Every row gives one point. Examples show where two turns around zero, p and q, send a point. Where does a point land after both, in the order given? Backwards means that the second turn is done in reverse. Each puzzle has new turns, and all numbers are rounded.

Turn p:
[-2.7 -4.6  3.0] -> [-2.8 -5.4  0.6]
[-2.5  0.3  0.0] -> [-2.1  0.3  1.4]
[ 3.7  4.3 -3.3] -> [ 3.5  5.4 -1.5]
[ 0.6 -1.0 -3.9] -> [-1.2  1.8 -3.5]
[0.6 2.3 2.6] -> [2.2 0.0 2.8]
[ 0.3 -1.4  1.5] -> [ 0.3 -2.0  0.0]
Turn q:
[-0.9  1.9 -4.4] -> [-4.6  1.3 -0.8]
[2.7 1.3 2.2] -> [ 2.2 -1.2 -2.7]
[-0.2 -1.8  2.8] -> [ 2.9 -0.6  1.5]
[ 0.9 -1.8  4.3] -> [ 4.5 -1.3  0.7]
[-3.1  3.1 -4.8] -> [-5.3  3.7 -0.5]
[ 0.6 -2.9 -0.1] -> [ 0.2 -2.2  2.0]
Where do these land?
p, then q: [ 4.8  3.9 -1.2] -> [-0.8 -2.0 -5.9]
q, then p: [-0.9 -3.8  0.6] -> [ 1.6 -3.4  1.1]
q, then p: [-2.6 -2.0  2.5] -> [ 3.7 -1.1  1.5]
q, then p backwards: [-1.2  1.9 -2.0] -> [-1.7  0.2 -2.5]

Turn p:
[ 2.9 -3.0  0.9 -0.7 -3.6 -5.9] -> [ 4.5  3.9  2.7  3.3 -3.4  1.1]
[-2.9 -2.9 -2.1 -1.6  2.3  1.6] -> [ 0.3 -3.4 -0.7 -2.0 -1.7 -3.6]
[ 1.5  0.6 -3.8  4.7 -3.8  1.9] -> [-0.1  4.9 -4.6 -3.1 -0.4  1.4]
[-2.0 -3.0  1.4  2.9  2.1  1.0] -> [-1.7 -2.6  0.1 -2.1 -3.5  1.4]
[-1.1  4.5  3.2  0.0 -1.8 -2.6] -> [-3.4  2.8  3.0  3.0  1.9  0.8]
[ 4.4 -1.7 -0.3 -1.9 -1.5  2.3] -> [ 4.9  0.2 -0.2 -1.7  2.1  1.4]
[-0.5  1.3 -0.2 -0.1  4.7  1.6] -> [-1.8 -4.3 -1.8  0.6  1.3  0.0]
[-2.3  4.2  0.9 -3.3  1.6  0.1] -> [-2.7 -1.5  1.6  2.1  3.7 -2.6]
Turn q:
[ 2.7 -0.4 -0.8 -2.2 -1.5  0.1] -> [-0.6  0.1 -1.6 -2.8 -0.7 -2.0]
[ 5.3 -1.1  2.7 -0.1  1.9 -1.7] -> [-2.9 -3.4 -0.2 -2.2  3.7 -2.2]
[ 4.1 -1.2  3.4 -5.7  1.7 -2.9] -> [-2.9  1.4  0.7 -4.7  5.0 -4.0]
[-3.8  0.1 -3.7  3.5 -1.6  0.3] -> [ 2.2  0.1 -0.3  4.5 -4.1  1.0]
[-2.0 -0.2 -1.2  2.4  1.0  4.6] -> [-0.5 -0.1 -1.6  1.8 -1.9  4.9]
[-5.8 -1.9  0.8  0.5 -4.6 -1.6] -> [ 1.0  2.5  5.4  1.7 -4.7 -0.5]
[ 2.0  3.0  2.1 -0.9  0.0 -0.3] -> [ 1.9 -1.2  0.2 -2.8  2.4  0.0]
[-2.6  1.7 -3.3  2.4  3.0  1.6] -> [ 1.8  0.6 -2.6  4.4  0.2  2.9]
Where do these land?
p, then q: [ 0.3  1.8  2.2 -4.2 -1.0  0.6] -> [-1.7 -1.2  1.6  0.5  4.4  0.7]
q, then p: [-2.7 -3.2 -0.6 -0.1 -3.1 -2.9] -> [-2.1  4.0  3.1  1.5 -0.9  1.7]
p, then q: [ 4.0  0.5 -3.8 -2.0 -0.1 -0.2] -> [ 0.0 -2.8 -4.4  1.1  1.5 -1.9]
q, then p: [-0.6  1.6  1.2 -3.7 -0.6  3.4] -> [ 0.5 -0.8  0.2 -0.2  5.0 -1.9]
p, then q: [-1.0 -1.8 -0.3 -1.2  2.0 -3.2] -> [-0.6 -2.8  2.1  0.5 -2.2 -1.6]
p, then q: [-2.2  3.6  1.1  4.4  2.8  0.3] -> [ 0.5  3.6  0.9  3.6 -3.0  3.2]
p, then q: [ 4.7  1.4  3.5  4.9 -0.1 -3.1] -> [ 1.2 -2.2 -2.1 -0.9 -2.9  7.1]
p, then q backwards: [-2.4 -4.0 -3.3  1.9  0.1  5.2] -> [ 5.7  0.9 -0.6 -2.8 -4.2  2.1]

Turn p:
[-2.3  0.0 -2.8 -1.2 -1.0 -5.1  3.1 -1.9  4.3] -> [ 4.0  0.7 -1.7 -5.7 -1.2  0.5 -2.1  2.7 -2.7]
[ 1.2  1.5  1.3  2.4 -1.3  4.5 -0.7 -2.2 -3.5] -> [-3.6 -0.9  1.4  0.0  2.6 -1.0  2.6 -2.9  3.5]
[-0.4  1.7 -3.8  0.5 -0.3 -1.3  2.5  4.5  2.9] -> [ 3.1  0.6 -2.5 -0.2  0.8  5.2 -2.1  2.5  0.5]
[-2.3 -6.8 -1.7  2.8  3.6 -4.0  1.0 -3.4  1.8] -> [ 3.3 -0.8 -3.4 -2.6 -5.7 -4.0 -4.2 -3.2 -0.7]
[ 0.8  3.7  1.5 -1.8  1.7  3.8 -0.3  1.2 -2.2] -> [-1.9  1.0  1.9  3.4  4.2 -0.7  0.6  1.3  1.8]
[ 1.3  0.4  4.9  1.1 -2.3  4.3 -3.1  1.1 -1.8] -> [-6.3 -0.8  2.8  2.7  0.3  1.0  2.2 -1.7  0.5]
[-2.9  0.9 -3.2 -4.6 -1.6  0.5  0.0  2.2  4.2] -> [ 1.2  0.4 -2.7 -0.4  3.4  2.8 -1.6  2.6 -5.4]
[-1.9 -2.3  0.8  3.4  2.1 -4.6 -3.9 -4.0 -2.3] -> [ 1.7  3.2  1.5 -1.5 -4.8 -3.7  0.4 -5.3 -0.4]
[-1.0  1.0  0.8 -2.0  0.2 -1.4  3.5  2.3  2.9] -> [ 0.2  0.5 -0.9 -0.8 -0.2  1.4 -2.4  5.0 -0.7]
[ 4.3  0.0  1.3 -0.2  0.4  1.6 -2.8 -1.1  0.3] -> [-0.3 -3.1  3.9  2.0  0.4 -0.3  0.8 -1.5 -0.2]
[ 3.0 -0.2  1.0 -0.6 -1.4  1.5  0.7  1.2 -6.8] -> [-1.4 -0.8 -0.4  3.1  0.1 -1.3  5.9  0.7  3.6]
Turn q:
[-0.5  1.9  4.5 -1.9  0.9  2.0 -2.3  1.6  1.3] -> [-1.1  0.6  0.1 -0.2  0.0 -4.5 -1.6  3.7 -1.9]
[-1.0 -2.1  2.0 -3.0  2.0 -3.2 -5.9 -0.4  2.4] -> [ 1.0  2.5 -0.8 -4.1  1.2 -6.2 -1.9 -2.1  0.9]
[-1.1 -3.7  0.9  0.8  4.9 -0.4  0.5 -2.0 -0.3] -> [-2.3 -1.1  3.2 -0.4  1.2 -2.1  0.4 -2.3  4.1]
[ 0.1  0.5 -0.6 -2.1  1.3 -0.1  0.6  1.5 -2.2] -> [-1.0 -2.4 -1.2  0.6  1.5 -0.1 -1.4 -0.8 -0.9]
[ 2.1  4.0 -0.9  3.2 -0.8 -2.4  2.1  0.2  4.4] -> [ 5.0  0.2 -2.0  0.9 -0.9  1.6  2.2  4.0  2.9]
[ 2.4  0.6 -0.3 -3.3 -0.6 -2.8  2.9  0.0  1.2] -> [-0.1 -1.2 -4.4 -1.3  2.3  0.7  2.3  0.7  0.7]
[-5.1 -2.9  2.4 -2.1  2.0 -2.1 -0.1 -0.3 -1.5] -> [-4.7  1.2 -0.2 -1.7  0.8 -1.6 -3.7 -1.9  2.9]
[ 1.5  0.5 -3.2 -1.6 -3.6 -0.2 -0.3 -2.7  5.8] -> [ 3.6  1.3 -1.0 -5.7 -0.6  2.3  3.5  1.5 -0.8]
[-1.9  0.2 -5.5  2.1  4.0  3.8  0.2  3.0 -3.9] -> [ 0.7 -6.4  3.9  2.4 -1.6  2.3 -3.9 -2.7 -0.8]
[ 2.4  2.4 -0.8  1.2 -4.8  4.0  0.1 -0.3 -5.2] -> [-0.2  1.0  1.1  4.2  0.3  4.0  0.8  0.1 -6.5]
[-3.6  1.4  0.8  5.0  1.2 -1.1  0.9 -4.2 -1.9] -> [-0.1  3.2  4.0  2.6  1.3  2.8 -2.1  0.4  4.2]
[ 4.7 -2.9  0.7  1.6 -6.4  2.5  1.2  3.7 -0.2] -> [-0.9  0.8 -2.6  2.7 -5.3  0.8  5.4 -0.8 -4.7]
Where do these land?
q, then p: [-3.0 -0.8  0.6 -3.9  0.9  1.7 -0.3 -0.4 -2.4] -> [-0.8  3.5 -0.9  1.6  0.1 -2.9  0.0 -1.6 -2.8]
p, then q: [ 6.0 -0.2  4.4  2.1 -1.8 -2.5 -2.3 -3.0  0.6] -> [-6.3  5.0 -2.2 -0.2 -1.1 -1.4  2.9  1.7  0.0]
p, then q: [ 8.6 -0.5 -0.4  1.6  2.5 -0.6 -4.1 -1.0  0.7] -> [-2.9  4.8  1.7  2.0 -1.2 -3.2  7.1 -0.3  1.4]
q, then p: [ 3.3 -2.4 -1.3  2.1  0.1  2.7  1.9 -1.3 -0.2] -> [-3.1 -1.7 -1.5 -2.2 -1.2 -1.7 -0.6  1.9  2.8]
q, then p: [-8.5  1.9 -1.4 -0.1 -0.8  2.1 -1.9  0.0 -0.8] -> [-4.0  2.0  3.1  3.6  1.9  1.1  2.3 -2.8 -5.1]
p, then q: [-3.2  1.1 -5.6 -2.5 -0.7 -0.4  0.8 -2.3 -2.2] -> [ 2.3 -5.1 -1.3  0.3  4.8  1.2  1.0 -1.0  0.9]
q, then p: [ 2.3  0.5  2.1 -0.8 -2.0  0.1  0.6  2.1  4.3] -> [ 2.4 -0.1 -2.8 -0.2 -0.3  3.0  2.1  3.2  0.7]
q, then p: [-7.7 -2.9 -2.2 -1.3 -1.0 -1.9 -1.4  1.3 -1.5] -> [-1.4  1.0  2.0 -1.2  3.8 -0.9  1.6 -3.7 -6.7]
q, then p: [-0.8  1.1  2.3  1.0  2.8 -1.3  3.3  0.7  2.6] -> [ 0.6 -0.5 -1.4  0.2 -1.7  3.7 -3.5  1.0 -1.8]
p, then q: [ 2.9  2.1  1.5  1.8 -0.1  0.0  3.4  4.0 -1.2] -> [ 0.5 -1.2  0.2 -1.1 -5.5 -1.3  0.9  3.4  0.0]

Turn p:
[ 2.7  0.3 -1.3  1.8  6.3 -0.1  0.1  1.4 -1.7  2.1 -0.2] -> [-1.7 -0.7 -1.0 -4.7 -0.9 -2.7 -2.3  4.2 -1.6 -0.7 -0.5]
[ 0.8  1.5 -1.7  1.2 -0.2  2.5 -1.9  2.0  0.7  1.9 -2.3] -> [ 1.1  0.9 -1.6 -1.2 -3.8 -1.3 -2.3 -1.3  0.5 -0.1 -1.1]
[-3.0  1.0  0.5 -1.0 -1.2  3.0  4.8  1.5 -2.0  2.0 -0.6] -> [-0.5 -3.0  0.2  0.6 -0.9  1.2  1.3 -0.3  2.9 -1.4 -5.6]
[-2.2  2.2 -2.3 -3.4 -2.1 -0.2 -1.4 -4.2 -0.5  0.7  0.4] -> [-1.8  1.3  3.9  0.8 -2.4  0.5  3.7 -3.1 -1.0  0.9  0.1]
[ 1.8  2.0  0.7  3.2 -0.6  2.0  0.6  1.2 -2.4 -4.3 -1.6] -> [ 4.0  0.0 -2.2 -0.6  1.9 -2.0  0.0 -1.2 -1.9 -3.8 -1.7]
[ 2.6  0.2 -2.4 -6.9 -1.0 -0.1 -2.2  0.5  0.3 -4.5 -0.8] -> [-0.4 -1.7 -0.9 -3.5  1.1  0.6  2.5 -6.6 -1.5  2.0  3.7]
[-3.7 -1.1  1.6  1.2 -1.9  2.4 -1.9  0.7 -1.4 -0.4 -1.0] -> [-0.7  2.2 -0.6  2.8  0.9  0.7 -1.9 -2.5  0.4 -0.9 -3.2]
[-1.3 -0.4 -0.5  2.6  4.7 -4.2 -1.8 -0.1  7.9 -2.7  4.0] -> [-0.7  6.3 -3.2 -0.8  2.0  0.0  2.4  5.4  2.3  2.6  5.9]
[ 2.2 -2.0 -1.8  2.4 -2.2 -1.5  1.8  0.2  0.2  2.7  3.4] -> [ 2.0 -2.3  0.1  2.6 -1.2 -0.3 -0.1  3.7 -1.3  3.7 -0.1]
[ -4.8  -4.2  -1.8  -4.0  -1.8 -10.1  -2.2   0.9  -1.3   2.4   0.9] -> [-5.3 -0.6  5.4  3.4  4.0 -3.7 -0.5 -1.1  3.3  7.8  2.7]
[ 0.9  1.7  0.0  1.8 -0.6  1.7 -1.0  0.8 -0.4  0.2  2.0] -> [ 0.5  0.3 -2.4  1.3 -1.7 -0.9  0.4  0.5 -1.7 -0.8 -0.6]
[ 1.3  1.6 -1.5  2.2  2.7 -0.6  0.5 -0.7  3.7 -0.4 -2.5] -> [ 2.5  2.6  0.1 -3.5 -1.4 -0.6 -0.1  2.1  1.8 -0.8  1.9]
[ 2.7  0.1 13.0 -1.5 -0.5  2.4  5.1 -1.5 -1.6 -0.1 -1.1] -> [ -0.6  -6.3   0.3   3.2   3.0   6.2  -2.1   1.4   1.0 -10.5   1.2]
[-0.3 -3.0 -2.5  0.4 -1.6  2.8 -0.5 -2.5 -1.4  0.4 -0.5] -> [ 1.2  0.9  1.7 -0.1 -0.6  2.4 -0.9 -1.2 -2.8  2.2 -2.9]
Turn q:
[-3.5  1.8 -3.4  1.4 -3.9  0.2 -1.0  4.4  0.5 -1.2  0.0] -> [ 0.5  2.2  4.4 -2.0 -0.8  1.5 -3.5  3.9 -2.7 -0.5 -0.2]
[ 0.3  0.4 -1.5 -0.6 -0.8 -2.6  4.0 -1.6 -0.7  0.6 -0.6] -> [-2.8 -1.0  1.1  3.6  1.0 -0.5 -0.3  0.5  0.9 -1.5 -1.5]
[ 2.2  0.1  1.2 -1.3 -1.8 -4.3  0.7 -4.2  0.7  6.0  2.7] -> [-0.2 -1.1 -1.8  4.4 -0.3  4.3 -0.5 -3.2  4.5 -4.3 -0.8]
[ 2.5 -0.4  0.0  2.8 -2.0 -0.4  0.3  1.4 -0.1  2.3 -4.1] -> [ 2.7 -0.4  0.7  2.0 -2.1  0.1  0.1  0.7 -0.4  1.0 -5.0]
[ 1.6 -4.2  0.4 -4.7 -0.6 -4.1 -2.7  5.1  1.8 -0.5  1.4] -> [ 3.3 -2.4  1.0  2.7 -2.8 -0.6 -5.1 -2.7 -1.9  0.5  5.3]
[-4.7 -2.6 -5.3 -2.4  1.4  2.9 -0.7 -2.9 -1.8  0.0  0.8] -> [-3.5 -1.5 -2.6 -3.5 -1.3 -2.1 -0.1  4.3 -0.7 -4.5  2.4]
[ 2.0 -1.7 -0.8  4.0  1.2  2.2  1.1 -4.1  1.3  1.2  2.5] -> [ 2.5  0.8 -3.1  0.0  3.6 -0.9  3.1  0.7  1.9 -3.3 -1.5]
[-3.3 -1.3  3.1  5.0  2.3  1.4  0.7 -0.6 -1.1 -1.1 -1.9] -> [ 0.9 -0.9  2.3 -2.6  0.4 -0.8  6.5  0.2 -1.5  0.4 -1.3]
[ 0.7  0.1  1.3  2.6  5.6  3.1 -4.7  1.4 -6.3 -2.6 -1.1] -> [ 1.1 -1.0 -4.0 -2.7 -1.1  0.7  5.5  3.3 -3.1  6.3  2.3]
[-3.2 -2.5 -1.7 -0.5  1.0  7.6  3.2  2.0  2.9  0.3  2.6] -> [ 1.1  4.1  1.3 -4.1 -0.4 -6.4  0.5  2.7  2.7 -2.9  2.4]
[-0.4  3.0  6.7 -3.2  2.2 -3.3 -2.7 -1.6  4.6  1.4 -1.3] -> [-0.4 -3.2  1.1 -2.5 -0.1  2.9 -0.8 -8.3  3.5  2.6  0.3]
[ 1.9 -0.1  1.1  0.2 -5.0 -0.6  0.8  0.3  0.8 -2.9 -2.8] -> [-0.1  2.1  1.2  1.7  0.0 -0.8 -2.0 -2.5 -3.9  0.5 -3.6]
[ 2.7  3.8 -3.5 -1.2  3.6  0.9  0.8 -0.8 -1.3 -4.3  0.4] -> [-3.2 -0.1 -2.9  0.0  4.7 -1.4 -1.5  2.9  0.0  4.2  0.8]
[ 1.3  3.6  2.3 -2.1 -3.3 -2.9  0.0  1.4 -1.3  0.8  1.4] -> [-1.6  2.3  1.4  3.0 -1.0  4.1 -2.1 -2.3  0.5  1.8  0.4]
Where do these land?
p, then q backwards: [ 0.0 -4.2  1.3 -0.7  3.7 -1.9  0.2  1.3  0.7 -2.0 -0.9] -> [-0.3  3.9 -2.5 -0.3  2.0  0.2 -1.0 -0.9  2.1 -2.5  2.5]
p, then q: [-2.1  2.7  0.4 -2.0  0.7 -2.0  0.3  1.6 -2.6 -0.1 10.7] -> [-1.2 -2.1  7.3  2.5 -0.2 -1.8  3.8  6.9  0.3 -3.6  0.3]
p, then q: [ 2.5  2.0  0.3  0.7  0.4  1.9 -2.0  0.3  5.1  1.7 -2.0] -> [ 0.3  4.5 -1.5 -0.2  1.3  1.8 -4.6 -0.4 -1.1 -1.3  0.3]
q, then p: [-2.0  0.6  0.9 -1.5 -0.2 -1.9 -2.4  1.1 -2.6 -1.9 -3.5] -> [-1.9 -1.5  2.0  3.1 -0.1  1.2 -1.8 -1.7 -0.8  0.7 -3.5]
p, then q: [-0.7  3.0  0.0  0.1  1.0 -2.2 -2.5  0.5  1.7  1.0 -2.8] -> [-0.8  0.4  1.5 -0.2  2.5  3.0 -2.3 -2.8 -0.1 -0.9  1.0]
p, then q: [-2.3 -6.8  0.8  3.4 -1.9  2.0 -2.8  1.5  1.4  2.3 -3.2] -> [ 3.7 -0.6 -3.7 -5.6 -1.6  4.3 -1.0  0.6  1.0  2.5 -3.3]
p, then q: [ 3.7  4.0 -1.1 -1.5  0.9  0.8 -0.2 -9.2  2.2 -1.7 -1.2] -> [-4.5  8.2 -0.7  3.6  0.7 -1.0  1.8 -3.4 -0.5  2.1  2.6]
q, then p backwards: [-1.9  4.2 -1.0 -1.4  0.3  4.9 -0.6  2.6  0.3 -0.6 -1.0] -> [-1.2 -1.6 -3.9  0.6  4.9 -0.9 -1.2  0.1  2.1  2.1 -1.6]
p, then q backwards: [ 9.3 -5.3  0.7 -1.4 -1.4  1.0  2.0  1.3 -0.9  1.6  3.0] -> [ 0.6 -1.6 -3.8 -0.2  3.5 -5.9 -7.7  2.0 -1.4 -2.2 -1.9]
p, then q backwards: [-2.0  4.0 -2.4  5.9  0.8 -0.1  0.6 -6.6 -2.4 -1.4 -1.1] -> [-2.4 -3.0  0.3  6.1 -5.1  3.8  3.7  2.5  0.1 -0.7 -0.3]
p, then q: [-1.7 -3.1 -3.5 -0.5 -2.1 -1.7  2.3  1.7 -1.8 -0.8 -1.1] -> [ 1.6 -3.8 -1.2  0.8 -2.0 -0.7  1.2 -1.8  3.5  0.0 -2.1]
p, then q backwards: [-2.4  0.1  1.2 -1.6  0.4  0.3  3.5  1.3 -1.3  3.6  0.5] -> [-1.1  1.9 -1.6 -0.1  1.3 -1.8  2.1 -1.7 -0.5  3.1 -3.0]
q, then p backwards: [-0.4 -1.1  2.5  0.5 -2.5 -0.9  1.6  2.5  0.0 -1.8  2.7] -> [-0.3  0.4  0.3  0.6 -2.1 -1.7 -2.8 -4.0  0.3 -1.4 -0.8]
